Rows are points. Before rounding, the points of a table are all equally far from one centre. They may lie mostly on one side of it. Where is the centre, to within rounding?

Points (6 x 3):
[[-33  -8   3]
 [  8 -41 -34]
 [ 38 -24   9]
 [  6 -60 -23]
 [ 25 -17 -23]
 [ -9  -3 -23]]
Centre: [ -1 -31   3]

Points (15 x 12):
[[  9   9  -5  23  29   9  23  29   7  20 -13  47]
 [ 17 -34 -32  -2  -2   6  -6  -7  10  53  12  14]
 [ 26  -4  -2  -4  20  45 -12 -52   0 -15  -2   8]
 [-23 -16 -34 -31  34  49   1   6  -6   9  -8 -12]
 [ -2 -56 -46  -3  11  25  45   4 -26   2 -16 -12]
 [ -9  12 -48  36  35  21  18  -1 -32  17 -27 -20]
 [ 12  14 -31 -13  39  54 -11  19 -31  -2   0  17]
 [ 43  -8 -25  -6  21  13  27  14   0 -34 -51 -11]
 [-39 -13 -45  -7 -25  17   5   6  20  -9  -1  25]
 [ 23   9 -46  33  31  -4 -24  19  17  22   8   4]
 [ 33 -37 -46 -11   4  56  35  10 -11   0   3 -10]
 [ 16 -25 -18 -13  30  31  60 -19 -19 -12  -3  -2]
 [ 11 -31 -40  19  24  21  14 -31 -17  21 -31  23]
 [  5 -48 -16  27  31   9  -4  -9  30 -23 -29  19]
 [ 30 -16 -40  33  -3  15  14  -6  23  12 -23  38]]
Centre: [  7 -11  -9  12   0  11   2   8 -11  -8   0  -6]

Points (29 x 24):
[[ 17  -7 -44   7  27  -1  -3 -17  11 -22  19   9   7 -20 -21  -9  -2  -3
   11 -56   5   6  24  -1]
 [-10 -14 -36 -19  41 -16  -2   1   2 -37  -1  -4  23   0 -14  -2 -18 -28
   -4 -21  -3  -7   7  -6]
 [ 10 -23 -43  -6  42  -1  14 -33  17 -26   2   9  30 -14   2  15   4 -11
    2 -26  16   2   9 -20]
 [  0 -16 -43  -3  34  -8   9 -50  12 -39  -2  25  12   9   3 -14 -17   3
    0 -44  -3  17  -1   7]
 [  2   7 -35  -2  43 -26  11  11 -11 -19   9   1  21   6  11  -3  -2   6
    4 -45   8  -4  12  -3]
 [  1 -19 -46 -13  20 -12  -5 -23  18 -12  17  -3  21  -8   1  -9  16  -5
   11 -50  23  13   9  -6]
 [ -1  -3 -17  -1  37 -14   8  -1   7 -13   9  17  13 -12 -14  -4 -15   4
  -20 -40   0   8 -25   5]
 [  0 -23 -52 -23  42  -3  -1 -11   3   0  24  23  14  -2  17   1  -4  -6
   -3 -26   6   1   3 -19]
 [ -4 -18 -38  -8  45  -3  10  -2   2 -38   6  -5  14  -6  19   4  13 -22
    1 -31   9   2  19  -4]
 [  7 -15 -38 -13  23 -20  22 -14  -6 -19  27 -15  34 -16  -5  -4   0  -6
   -6 -28   0   3   0   3]
 [  8 -14 -26  -1  15 -16   4 -10 -23 -22  17  17   5 -19   3  12   6   9
  -10 -30  -9  -3  13 -19]
 [  2 -19 -24 -21  22 -20  13 -18  21 -27  21 -13   4   0  -5  -5 -27  -9
   10 -28  -1   2  -7 -17]
 [-10 -25 -33  -3  38 -35   1  -5  14  -3  -4  -4   0   1 -11   1 -21  -7
   -3  -8  18   4  -7 -33]
 [  3 -23 -51  -6  23  -9 -19  -4  12 -14  23  21  11  -8  -4   4  13 -18
  -19 -23  -2  -8   5 -10]
 [ 17 -30 -39  -6  46 -20   8 -46  11 -11   4   3  25  10  -4  19   4   3
    3 -23  17  15  -7  -7]
 [-21  -3 -49   1  32 -24   4 -12   7 -29   7   4  35  -9 -15  -1  -4   4
    4 -12  19  -7  -6 -11]
 [ 13  -4 -53   9  12   7  18 -34  11 -28  14  12   6  13   6 -11   0   7
  -15 -16  14  -7 -13 -10]
 [  3 -22 -42 -13  17 -14  -3 -21  31 -47   1  10  16  -7  15   0  -6  23
    7 -31  24  -3   2  -7]
 [-15 -42 -30  10  28 -13   8 -21   7 -12  11  19  15 -19  11   8  17 -12
  -11 -29  19  19  -4   4]
 [  3 -17 -41   5  26 -12   3 -23  19 -19   8  10  26  -3  11 -17   2 -14
   -7 -31   2 -24  -4 -12]
 [ 11 -24 -22  -7  52   5  20 -23  -8  -6  30   9  11  -6   6   7  -1 -11
   -3  -4   1  26   3   3]
 [-16  -8 -31  -4  39  -8  10 -17  17 -27   6  18   6 -19 -20   6   1  -7
   -5 -32  35  13   7   0]
 [  4  -7 -22 -12  17 -26  16 -38   3 -35  -6  11  19  10  14   7   8   1
   18 -32   9  21   3  -7]
 [  6 -17 -36   1  36 -32   0 -32   1  -5   5   9  10 -12 -12   5 -13 -16
  -10 -31  18 -22   1  -3]
 [-16 -19 -47   1  21 -26  19 -16  24  -2  25  -1  13   5  13  26  11  11
    2 -37   6  -7  15  10]
 [-17 -17 -48   4  19 -14  22   4  22 -24   0   2  -4   1   1   1 -14  -6
   20 -47 -16  18  -8 -11]
 [  2  -9 -53 -10  60  -7   1 -23   7 -10  15   0   4   2   5  -6 -17  15
  -12 -36   7 -14  35  18]
 [ -8 -33 -55  -4  53 -15  21 -21   0 -27   5   7  14   0  18 -10  -6  10
    3 -37  12   1  10   0]
 [ 18  -8 -42  10  47 -26  12 -29  23 -14  13  11  24   8  13   2   0  -7
   -6 -43   6  12  -6   1]]
Centre: [  2 -15 -37   7  17  -2  -4 -12   7  -9  -5   1  11   5   3   7 -19   6
  -2 -15   3  16  15  10]
